Each row of a before or after table is a point. One or more steps were done to the points. Then noise was added and the rows were shuffled. The steps act on how far a point lies along the listed directions, d1 being the first. Name the steps. A step turns or swaps two directions, mirrors them in a line or flattens them onto one, adds a multiple of one to another, or multiplies one. Angles are multiples of 10 degrees, from the lower direction toward the higher: turns from -170 to 170, lines from 10 to 170 but not 90. Use the fewest steps. Two steps may share a direction if one is a turn and the other turns, adds or multiplies; they go together, in the order done. Otherwise the lowest direction goes first.

Directions:
(1): [-1.23  2.23  1.92]
(2): [-2.63  0.10 -1.80]
(3): [-1.32 -2.28  1.80]
Before, 13 rows:
[[-0.32  0.07  0.58]
 [-0.07 -0.15 -0.42]
 [-0.18  0.21  0.22]
 [ 0.29  0.51  0.97]
 [-0.23  0.23 -0.45]
 [-0.39 -0.21 -0.34]
 [-0.05 -0.04  0.13]
 [-0.03  0.57 -0.48]
 [-0.57  0.19  0.15]
 [ 1.22  0.39  0.53]
 [ 0.27 -0.15  0.20]
 [-0.42  0.07 -0.14]
 [ 0.11 -0.01 -0.73]]
After:
[[-0.10  0.24  0.18]
 [-0.44  0.47 -0.07]
 [ 0.22  0.41 -0.34]
 [ 0.53  0.02 -0.51]
 [ 0.16 -0.02 -0.43]
 [ 0.50  0.59 -0.14]
 [-0.19  0.14  1.13]
 [-0.20  0.24 -0.31]
 [-0.11 -0.07  0.05]
 [ 0.69 -0.43  1.12]
 [-0.58  0.16  0.32]
 [-0.14  0.10 -0.53]
 [-0.01 -0.32  0.25]]
Steps: turn d2 and d3 by -50 degrees

Directions:
(1): [ 1.08 -1.82  0.02  0.88 -0.21 -2.13 -3.03 -2.85]
(2): [-3.79  0.69  0.56 -1.23 -1.26 -1.83 -1.98  1.31]
(3): [-0.07 -1.78 -3.04 -1.70  0.06  2.57 -2.12  0.89]
(4): [-1.11  1.97 -1.86  3.16  2.65  0.07 -1.21  0.33]
(5): [-1.38  1.36 -0.51 -2.63  1.96  0.33  0.78 -3.42]
(6): [-1.83 -3.69 -0.29  0.47  2.08 -1.23  1.96  0.48]
Before, 8 rows:
[[-0.47 -0.30  0.06 -0.32 -0.18 -0.75 -0.30 -0.44]
 [-0.36 -0.48  0.32 -0.30 -0.17 -0.58  0.01  0.10]
 [-0.18  0.63  0.38 -0.24 -0.69 -0.26  0.41  0.03]
 [-0.04 -0.21 -0.65 -0.55 -0.25  0.70 -0.61  0.14]
 [ 0.47 -0.41  0.18  0.58  0.44  0.01  0.60 -0.20]
 [-0.70  0.00  0.08 -0.18  0.01 -0.10  0.25  0.42]
 [ 0.37  0.39  0.63  0.13  0.70 -0.04  1.01 -0.34]
 [-0.09  0.67  0.25  0.41 -0.38 -0.97 -0.26 -0.49]]
After (8 x 8):
[[-0.62  0.02  0.16 -0.41 -0.17 -0.54  0.12 -0.06]
 [ 0.48  0.57  1.20  0.57  0.68 -0.72  1.16 -0.78]
 [-0.05 -0.67 -1.38 -0.96 -0.27  1.33 -1.16  0.33]
 [-0.24  1.21  0.84  0.65 -0.36 -1.22  0.53 -0.29]
 [-0.38 -0.36  0.45 -0.28 -0.17 -0.58  0.24  0.18]
 [ 0.48 -0.25  0.46  0.70  0.42 -0.16  0.82 -0.21]
 [-0.57 -0.17  0.12 -0.05 -0.01 -0.37  0.00  0.12]
 [-0.08  0.68  0.80  0.03 -0.69 -0.77  0.43 -0.29]]
Steps: multiply d1 by 0; multiply d3 by 2

Directions:
(1): [-0.36 -1.02 -2.13 -0.81  1.35  0.97 -2.87  0.57  2.01 -3.38 -0.36 -3.45
 -0.73  1.38]
(2): [-1.67  1.37  3.97  2.64  1.18 -0.56 -2.22 -1.20  1.93 -0.53 -0.88 -0.04
  2.68  0.38]
(3): [ 0.23  1.80 -2.63  2.15  0.87 -4.21 -0.36  0.21  2.38  1.81 -0.05  0.49
 -1.97  0.99]
Before:
[[-0.13  0.21 -0.45  0.05 -0.33 -0.07  0.35 -0.15  0.25  0.72 -0.05  0.48
  -0.14 -0.28]
 [-0.58 -0.04  1.44  0.17  0.35  0.74 -0.81 -0.28  0.20 -1.11 -0.21 -0.58
   0.99  0.10]
 [-0.96  0.73  1.48  1.65  0.22 -0.54 -0.61 -0.51  1.28  0.00 -0.25  0.39
   0.96 -0.05]
 [-0.15 -0.30 -0.34 -0.18  0.12  0.01 -0.13 -0.02 -0.46 -0.19 -0.21 -0.08
  -0.42 -0.17]
 [ 0.04 -0.65  0.04 -0.55 -0.31  0.71 -0.16 -0.19 -0.41 -0.65  0.02 -0.34
   0.43  0.14]
 [ 0.00  0.67  1.01  1.01  0.28 -0.74 -0.05 -0.09  0.27  0.28  0.24  0.26
   0.36 -0.04]
 [ 0.22 -0.05 -0.01 -0.39 -0.33  0.10  0.28  0.05 -0.58  0.18  0.00  0.47
  -0.09 -0.43]
 [-0.59 -0.11  0.25  0.15  0.65  0.41 -0.78  0.14  0.67 -0.77 -0.19 -0.52
   0.57  0.33]
 [ 0.35 -0.14 -1.02 -0.06  0.25 -0.68 -0.20  0.13  0.21 -0.26  0.00 -0.51
  -0.66  0.28]
 [-0.15 -0.03  0.19  0.46  0.22 -0.60 -0.17 -0.06  0.33  0.32 -0.11  0.17
   0.09  0.19]
 [-0.35  0.22  0.46  0.03  0.06  0.01 -0.36  0.02  0.04 -0.18  0.01 -0.15
  -0.05  0.07]
 [-0.06  0.10 -0.69 -0.12  0.21 -0.07 -0.42  0.08 -0.06 -0.46 -0.15 -0.43
  -0.28  0.02]
 [-0.37  0.03  0.91  0.07 -0.02  0.25  0.03 -0.32 -0.07  0.30 -0.15  0.42
   0.60 -0.27]]
After, 13 rows:
[[ 0.16 -0.48 -0.35 -0.37 -0.33  0.28 -0.07 -0.19 -0.17 -0.40  0.05 -0.22
   0.18  0.23]
 [-0.08 -0.25 -0.36 -0.16  0.02 -0.08 -0.01  0.00 -0.50 -0.05 -0.23  0.00
  -0.45 -0.23]
 [-0.08  0.54  1.15  0.91  0.35 -0.43 -0.31 -0.12  0.37 -0.07  0.22 -0.05
   0.50  0.02]
 [ 0.00  0.05 -0.75 -0.29  0.11  0.02 -0.30  0.12 -0.23 -0.41 -0.12 -0.36
  -0.33 -0.06]
 [ 0.44 -0.31 -0.83 -0.31  0.06 -0.35  0.06  0.17 -0.11 -0.24  0.01 -0.38
  -0.53  0.11]
 [-0.44  0.01  0.73  0.19  0.50  0.39 -0.96 -0.15  0.59 -1.16 -0.14 -0.78
   0.54  0.30]
 [-1.02  0.43  1.26  1.38  0.36 -0.13 -1.03 -0.41  1.43 -0.58 -0.29 -0.16
   0.94  0.10]
 [-0.39  0.13  0.79  0.26  0.14  0.06 -0.18 -0.29  0.24  0.20 -0.18  0.28
   0.57 -0.15]
 [-0.24  0.21 -0.15  0.00 -0.37  0.10  0.32 -0.19  0.21  0.63 -0.11  0.51
   0.06 -0.36]
 [-0.13 -0.14  0.35  0.29  0.21 -0.31 -0.23 -0.06  0.27  0.10 -0.08  0.04
   0.18  0.19]
 [ 0.17  0.08  0.08 -0.17 -0.24 -0.07  0.25  0.04 -0.48  0.30 -0.02  0.58
   0.01 -0.41]
 [-0.37  0.15  0.31  0.00  0.06 -0.01 -0.41  0.04  0.10 -0.17 -0.02 -0.24
  -0.14  0.09]
 [-0.53 -0.31 -0.22 -0.02  0.66  0.38 -0.74  0.21  0.69 -0.87 -0.11 -0.68
   0.27  0.40]]
Steps: turn d1 and d2 by -20 degrees; multiply d3 by 0.4

Directions:
(1): [-1.30  2.22 -1.62  1.50 -0.62  0.99  4.19 -1.92 -0.12  1.64 -1.07  0.87
  1.47 -0.24  1.57 -3.65  0.52  3.98 -2.32  0.60 -0.61 -1.44 -0.44  0.47]
(2): [ 2.40  1.30  1.74 -1.60  2.67  2.39  0.02 -0.07 -1.58  1.43  4.18 -0.01
  0.88 -2.35  1.43 -1.35 -1.93 -0.24  2.42  2.66 -1.59 -1.02 -0.55  1.69]
(3): [ 1.47 -1.84 -0.72 -0.24 -2.58 -2.57  1.31  2.17 -1.82 -0.96  0.09 -2.05
  3.13  1.86  1.68  0.28  2.64 -1.56 -0.25  1.88 -3.13 -1.33 -0.96  2.37]
(4): [ 0.81 -0.53  1.08 -2.66  2.32 -2.36  2.77 -3.34  1.32  1.88 -0.17 -3.19
 -1.92  4.19 -0.33 -0.52 -1.29 -1.28 -0.18  0.44  0.82 -1.07  0.18 -0.02]
(5): [-0.35  2.30 -2.48  3.07  0.61 -0.84  0.18 -1.10  0.39 -0.83  1.34 -3.89
  1.80 -0.45 -0.36  0.60  0.07  0.21  3.96 -2.94  2.19 -0.04 -2.05  1.76]
Before:
[[-0.23 -0.46 -0.70  0.89 -0.63 -1.07 -1.13  0.55  0.48 -1.02 -0.31 -1.07
  -0.12  0.14 -0.65  1.21  0.39 -0.91  1.02 -1.14  0.82  0.74 -0.21  0.11]
 [-0.53  0.39 -0.34  0.19  0.15  0.26 -0.65 -0.34  0.52 -0.12 -0.03  0.30
  -0.16 -0.58 -0.41  0.42  0.01  0.08  0.25 -0.59  0.64  0.45  0.17 -0.34]
 [-0.01 -0.84  0.34 -0.29 -0.54 -0.19  0.13  0.32 -0.19 -0.30 -0.57  0.43
  -0.51  0.14 -0.25  0.03  0.20 -0.07 -0.69  0.36 -0.16 -0.03  0.31 -0.36]
 [-0.37  0.10 -0.59  0.96 -1.05 -0.29 -0.30  0.74 -0.40 -0.58 -0.34  0.57
   0.56 -0.57 -0.12  0.50  0.83  0.31  0.22 -0.49 -0.08  0.12 -0.08 -0.12]
 [ 0.13  0.24  0.38 -0.25  1.14  0.63 -0.27 -0.40  0.10  0.45  0.80  0.44
  -0.46 -0.35  0.01 -0.44 -0.42  0.30 -0.15  0.35  0.21  0.08  0.24 -0.49]
 [-0.10 -0.10 -0.13  0.30  0.00  0.20 -0.95  0.01  0.64 -0.26  0.21 -0.18
  -0.36 -0.40 -0.96  0.73 -0.15 -0.44  0.66 -0.93  0.82  0.50  0.05 -0.06]
 [-0.40 -0.40 -0.45  0.40 -0.42 -0.05 -1.55  0.72  0.24 -1.11 -0.05 -0.08
   0.01  0.06 -0.87  1.11  0.14 -0.64  0.55 -0.83  0.64  0.73 -0.15 -0.58]
 [ 0.22 -0.67  0.51 -0.63 -0.24 -0.31 -0.30  0.18  0.11 -0.27 -0.17  0.15
   0.10  0.35 -0.10  0.35  0.05 -0.43 -0.29  0.26 -0.34 -0.13  0.23 -0.39]
 [ 0.04 -0.45  0.47 -0.63  0.09  0.20 -0.09  0.03  0.12 -0.12 -0.46  0.96
  -0.60  0.04  0.02  0.11  0.08  0.12 -0.88  0.37 -0.09  0.18  0.35 -0.82]
 [-0.44 -0.42 -0.09  0.91 -1.00 -0.09 -0.83  0.88  0.07 -0.58 -0.19  0.82
   0.32 -0.28  0.18  0.45  0.58  0.33 -0.26 -0.14 -0.16  0.39  0.04 -0.17]
 [ 0.04  0.01  0.45 -0.26  0.35  0.53 -0.78  0.07 -0.12 -0.11  0.52  0.26
  -0.46 -0.40 -0.08  0.16 -0.49 -0.20  0.46  0.44 -0.30  0.44  0.45 -0.39]]
After, 11 rows:
[[ 0.09 -0.43  0.30 -0.47 -0.45 -0.28  0.27  0.08  0.04 -0.10 -0.28  0.13
   0.42  0.51  0.11 -0.07  0.23 -0.07 -0.59  0.47 -0.52 -0.36  0.16 -0.29]
 [-0.54 -0.30 -0.18  1.19 -1.13  0.15 -0.76  0.96 -0.04 -0.59 -0.26  1.03
   0.54 -0.55  0.30  0.22  0.67  0.65 -0.36 -0.05 -0.28  0.31  0.01 -0.22]
 [-0.25 -0.41 -1.24  1.17 -1.35 -1.39 -0.11  0.71  0.02 -0.88 -0.46 -1.27
   0.83  0.43 -0.04  0.49  1.13 -0.43  0.55 -0.70 -0.01  0.16 -0.56  0.69]
 [-0.02 -0.75  0.21 -0.19 -0.61 -0.12  0.31  0.29 -0.15 -0.18 -0.61  0.49
  -0.41  0.05 -0.13 -0.14  0.19  0.08 -0.76  0.43 -0.20 -0.07  0.21 -0.37]
 [ 0.13 -0.62  0.50 -0.69 -0.02 -0.02 -0.23  0.22  0.03 -0.22 -0.35  0.80
  -0.51  0.14  0.02  0.29  0.25 -0.13 -0.78  0.45 -0.24  0.21  0.28 -0.81]
 [-0.14 -0.11 -0.31  0.09 -0.14 -0.15 -1.07  0.28  0.20 -0.47  0.10 -0.03
   0.18 -0.41 -0.34  0.87  0.41 -0.54  0.45 -0.38  0.24  0.40  0.06 -0.10]
 [-0.23 -0.64 -0.77  0.61 -1.26 -0.53 -0.79  1.23 -0.32 -1.22 -0.10 -0.37
   1.06  0.33 -0.25  0.76  0.93 -0.52  0.26 -0.34 -0.35  0.24 -0.48  0.05]
 [ 0.31 -0.61 -0.30  0.24 -0.66 -0.50 -0.69  0.55  0.12 -0.53  0.25 -0.65
   0.43 -0.02 -0.55  0.81  0.46 -0.79  0.65 -0.47  0.01  0.15 -0.21  0.55]
 [-0.51  0.32 -0.71  1.21 -1.06  0.07 -0.32  0.71 -0.47 -0.56 -0.34  0.87
   0.68 -0.88 -0.04  0.34  0.77  0.64  0.13 -0.57  0.01  0.14 -0.09 -0.19]
 [ 0.24 -0.31  0.42 -0.20 -0.11  0.13 -0.69  0.45 -0.42 -0.34  0.59 -0.07
   0.12 -0.09  0.24  0.27 -0.03 -0.50  0.49  0.66 -0.71  0.21  0.33  0.05]
 [ 0.55 -0.22  0.58 -0.54  1.07  0.19 -0.83  0.07 -0.08  0.14  1.02  0.10
  -0.40 -0.17 -0.09  0.17 -0.27 -0.50  0.12  0.45  0.06  0.19  0.22 -0.27]]
Steps: turn d1 and d3 by -70 degrees; multiply d4 by 1.3
